Each row of a before or after table is a point. The points were changed in one or more steps. Then noise was added and the rows were shuffled. The steps act on how far a point lies along the listed directions, d1 being the first. Name the steps. A step turns or swaps two directions, mirrors them in a line or flattens them onto one, adds a multiple of one to another, or multiplies one. Angles are multiples of 10 degrees, from the lower direction toward the higher: turns from -170 to 170, lines from 10 to 170 but not 90. Use the fewest steps. Two steps may share a direction if one is a turn and the other turns, adds or multiplies; they go together, in the order done. Otherwise the lowest direction goes first.

Directions:
(1): [-0.13 -0.36]
(2): [-0.36  0.13]
Before:
[[ 0.07  0.20]
 [-0.56 -0.06]
 [-0.36 -0.09]
 [-0.66  0.08]
 [-0.05  0.16]
 [ 0.03  0.05]
 [-0.20 -0.38]
 [-0.02  0.14]]
After:
[[ 0.20 -0.07]
 [ 0.11 -0.12]
 [-0.33 -0.22]
 [ 0.11 -0.13]
 [-0.35 -0.58]
 [ 0.06  0.02]
 [-0.39 -0.41]
 [-0.40  0.07]]
Steps: swap d1 and d2

Directions:
(1): [-0.16 -0.12  0.42]
(2): [0.42 0.09 0.19]
Before:
[[ 0.08  0.07  0.30]
 [-0.45 -0.22 -0.25]
 [ 0.48 -0.05  0.19]
 [-0.39  0.09 -0.09]
 [ 0.06  0.04  0.66]
 [ 0.17  0.12  0.34]
 [ 0.34  0.11 -0.33]
 [-0.06 -0.19  0.35]
 [-0.06 -0.12  0.41]
 [-0.04  0.03 -0.41]]
After, 10 rows:
[[-0.15  0.08  0.34]
 [-0.03  0.06 -0.43]
 [ 0.44  0.04 -0.28]
 [ 0.29  0.34 -0.16]
 [ 0.11 -0.02  0.66]
 [-0.43 -0.12 -0.27]
 [ 0.21 -0.05  0.35]
 [ 0.19 -0.12  0.28]
 [-0.05 -0.02  0.27]
 [-0.33 -0.29  0.30]]
Steps: mirror d1 and d2 in the line at 30 degrees

Directions:
(1): [ 0.34  0.10 -0.21  0.35]
(2): [ 0.24 -0.46  0.17  0.01]
Before (12 x 4):
[[ 0.23 -0.06  0.08  0.10]
 [-0.05 -0.05  0.07  0.01]
 [-0.85  0.41  0.20 -0.49]
 [ 0.04 -0.22 -0.03  0.03]
 [-0.07  0.45 -0.40  0.13]
 [-0.34  0.14  0.07 -0.15]
 [-0.06 -0.24  0.04  0.12]
 [ 0.34 -0.02 -0.13  0.56]
 [ 0.54 -0.10 -0.16  0.46]
 [ 0.55 -0.37 -0.05  0.30]
 [ 0.54 -0.07 -0.12  0.14]
 [ 0.03 -0.09  0.11 -0.12]]
After, 12 rows:
[[-0.02 -0.20  0.00  0.02]
 [ 0.34 -0.02 -0.12  0.50]
 [ 0.46 -0.36 -0.01  0.19]
 [ 0.21 -0.06  0.04  0.07]
 [-0.75  0.44  0.13 -0.37]
 [ 0.04 -0.11  0.13 -0.13]
 [-0.07 -0.23  0.06  0.12]
 [ 0.05  0.49 -0.49  0.23]
 [-0.29  0.14  0.03 -0.13]
 [ 0.53 -0.09 -0.14  0.41]
 [ 0.46 -0.03 -0.09  0.09]
 [ 0.00 -0.08  0.06  0.00]]
Steps: add -0.3 times d2 to d1

Directions:
(1): [-0.50  0.37  0.13  0.05  0.28  0.27 -0.09  0.16]
(2): [-0.11  0.06  0.21  0.39 -0.35  0.07 -0.27 -0.41]
(3): [-0.08 -0.31 -0.30  0.01 -0.25  0.41 -0.27  0.30]
Before (9 x 8):
[[ 0.15  0.17  0.05 -0.15  0.44 -0.19  0.17  0.01]
 [ 0.11 -0.01 -0.15 -0.02 -0.13  0.07  0.14  0.06]
 [ 0.06  0.17  0.10 -0.02  0.06 -0.25  0.15 -0.12]
 [-0.20  0.31  0.01  0.14  0.10 -0.07 -0.10 -0.06]
 [-0.18  0.11  0.07 -0.02  0.37  0.15 -0.19  0.39]
 [-0.45 -0.15 -0.46  0.23 -0.40  0.75 -0.64  0.57]
 [-0.72  0.51  0.34  0.12  0.11  0.13 -0.32  0.01]
 [ 0.08 -0.14 -0.13  0.03 -0.01 -0.01  0.13 -0.02]
 [ 0.11 -0.11  0.28  0.54 -0.54  0.12 -0.13 -0.64]]
After:
[[ 0.16 -0.05 -0.12 -0.01 -0.17  0.09  0.14 -0.02]
 [-0.38  0.63  0.42 -0.06  0.37 -0.32  0.10 -0.15]
 [-0.25  0.05 -0.21 -0.35  0.48  0.38  0.33  0.70]
 [-0.15  0.31 -0.02  0.16  0.10 -0.02 -0.06 -0.03]
 [ 0.04 -0.20 -0.14  0.10 -0.03  0.07  0.06 -0.03]
 [ 0.58  0.24 -0.05 -0.42  0.44 -0.90  0.64 -0.02]
 [-0.02  0.06  0.05  0.23 -0.17  0.23 -0.36 -0.25]
 [ 0.16  0.17  0.35  0.14  0.12 -0.29 -0.06 -0.21]
 [-0.22  0.06 -0.04  0.12 -0.14  0.17 -0.19  0.10]]
Steps: turn d1 and d3 by -120 degrees; turn d1 and d2 by -140 degrees

Directions:
(1): [ 0.36 -0.02 -0.01 -0.12 -0.01  0.12 -0.06  0.52 -0.48]
(2): [-0.62 -0.03 -0.09  0.04 -0.16  0.33 -0.26  0.15 -0.20]
(3): [ 0.00  0.56 -0.05 -0.20 -0.45  0.09  0.25  0.11  0.15]
(4): [ 0.05  0.23 -0.30  0.61 -0.12 -0.30 -0.15  0.06 -0.10]
(5): [ 0.23  0.05  0.51  0.32 -0.18  0.36 -0.26 -0.07  0.13]
Before (12 x 9):
[[-0.37 -0.16 -0.20 -0.32 -0.15  0.18 -0.20  0.27 -0.45]
 [-0.17 -0.04 -0.22  0.11  0.12 -0.23  0.10  0.02 -0.18]
 [ 0.05  0.40 -0.28 -0.18 -0.20 -0.06  0.07  0.04  0.11]
 [-0.31  0.24 -0.59  0.06 -0.08 -0.41  0.17  0.17 -0.21]
 [-0.39 -0.09  0.02 -0.30 -0.32  0.40  0.03  0.18 -0.07]
 [ 0.00  0.25  0.11 -0.10 -0.03  0.07  0.10 -0.14  0.08]
 [-0.06  0.08 -0.02  0.45  0.06  0.04  0.02 -0.04 -0.01]
 [-0.31 -0.03  0.31 -0.71 -0.29  0.58 -0.12  0.43 -0.45]
 [-0.11 -0.06 -0.08 -0.53  0.00  0.13  0.14  0.32 -0.23]
 [ 0.04  0.26 -0.09  0.15 -0.10 -0.20  0.19 -0.06  0.15]
 [ 0.05  0.04  0.49 -0.22 -0.01  0.25  0.21 -0.35  0.43]
 [ 0.07  0.02  0.11  0.27 -0.06  0.16 -0.26  0.09 -0.27]]
After:
[[-0.42 -0.04  0.28  0.02 -0.36  0.38 -0.37 -0.15  0.03]
 [ 0.51  0.31  0.17  0.39 -0.33  0.21 -0.30  0.77 -0.69]
 [ 0.24 -0.05  0.17  0.25 -0.01  0.09 -0.13  0.33 -0.45]
 [-0.14  0.01 -0.26  0.37  0.16 -0.06  0.17  0.03 -0.11]
 [ 0.02  0.24  0.03 -0.20  0.00  0.06  0.17  0.03 -0.07]
 [ 0.35  0.41 -0.06 -0.06 -0.27  0.17 -0.05  0.19 -0.04]
 [-0.14  0.00  0.46 -0.16 -0.17  0.45 -0.08 -0.08  0.22]
 [ 0.35  0.25 -0.08  0.05 -0.10 -0.11  0.12  0.29 -0.22]
 [-1.09  0.06  0.48 -0.35 -0.30  0.40 -0.04 -0.76  0.69]
 [ 0.05 -0.03 -0.10 -0.62  0.16 -0.09  0.43  0.10 -0.10]
 [-0.57  0.08 -0.09  0.32  0.05 -0.23 -0.07 -0.64  0.41]
 [-0.53 -0.05  0.09 -0.29 -0.28  0.41  0.05 -0.02  0.12]]
Steps: turn d1 and d5 by 140 degrees; multiply d1 by 2.5

Directions:
(1): [-0.41  0.25 -0.21  0.05  0.43  0.49  0.10  0.27 -0.14  0.07 -0.05]
(2): [ 0.35 -0.02 -0.32  0.01 -0.19  0.25 -0.46  0.08 -0.29 -0.06 -0.43]
(3): [-0.17 -0.34 -0.01  0.51 -0.27  0.09 -0.09  0.13  0.03  0.54  0.09]
Before:
[[-0.27  0.04  0.03  0.03  0.15  0.21  0.19  0.19  0.10  0.26  0.10]
 [ 0.52  0.19 -0.01 -0.22  0.13 -0.09 -0.11 -0.14 -0.02 -0.44 -0.25]
 [ 0.22 -0.29 -0.01  0.20 -0.37 -0.18 -0.35 -0.28  0.02  0.31 -0.04]
 [ 0.28  0.21 -0.06 -0.47  0.28 -0.13 -0.02 -0.14 -0.03 -0.53 -0.06]
 [-0.49 -0.12  0.34  0.02  0.14 -0.33  0.35 -0.12  0.17  0.25  0.53]
 [ 0.52  0.15  0.16 -0.59  0.05 -0.21  0.02 -0.23  0.09 -0.57 -0.15]
 [ 0.17  0.10 -0.22 -0.35  0.16 -0.10 -0.17 -0.07 -0.23 -0.64 -0.07]
 [ 0.17  0.01  0.37 -0.49 -0.07 -0.77  0.17 -0.29  0.08 -0.52  0.31]
 [-0.72  0.22  0.34 -0.22  0.49 -0.11  0.76  0.03  0.40  0.03  0.63]
 [ 0.12  0.47 -0.07 -0.32  0.31  0.10 -0.11  0.05 -0.03 -0.43 -0.36]
 [ 0.44  0.07  0.11 -0.24 -0.06 -0.14 -0.22 -0.32  0.05 -0.59 -0.03]
 [-0.36  0.37 -0.06 -0.26  0.37  0.18  0.33 -0.10  0.07 -0.30  0.14]
 [ 0.35  0.02 -0.05 -0.24 -0.21 -0.09 -0.14 -0.03 -0.05 -0.28 -0.01]]
After, 13 rows:
[[ 0.11  0.58  0.05 -0.90  0.50 -0.08  0.24 -0.10  0.09 -0.74  0.02]
 [-0.17 -0.16  0.49 -0.03  0.14 -0.26  0.44 -0.06  0.32  0.10  0.44]
 [ 0.21 -0.12 -0.06  0.10 -0.17 -0.02 -0.38 -0.16 -0.02  0.24 -0.15]
 [-0.40 -0.23  0.10  0.21  0.09 -0.27  0.27  0.01  0.16  0.04  0.53]
 [-0.16  0.06  0.36 -0.36  0.09 -0.54  0.30 -0.11  0.08 -0.39  0.44]
 [-0.18 -0.16  0.32  0.34  0.05 -0.18  0.34 -0.03  0.30  0.22  0.27]
 [-0.30  0.28  0.03 -0.20  0.15  0.06  0.36 -0.22  0.23 -0.21  0.23]
 [-0.20 -0.15  0.32  0.24  0.06 -0.14  0.20 -0.18  0.27 -0.06  0.42]
 [-0.26 -0.04  0.27  0.02  0.27 -0.26  0.28 -0.06  0.24  0.13  0.50]
 [ 0.22  0.28 -0.07 -0.68  0.24 -0.10 -0.15 -0.20 -0.23 -0.55 -0.13]
 [ 0.13  0.14 -0.09 -0.25  0.08  0.17 -0.06  0.08 -0.07 -0.07 -0.18]
 [-0.44  0.05  0.31  0.19  0.20 -0.17  0.35  0.01  0.39  0.26  0.21]
 [-0.12 -0.19  0.11  0.11 -0.19 -0.12  0.08  0.05  0.08  0.16  0.37]]
Steps: multiply d1 by 0.4; swap d2 and d3
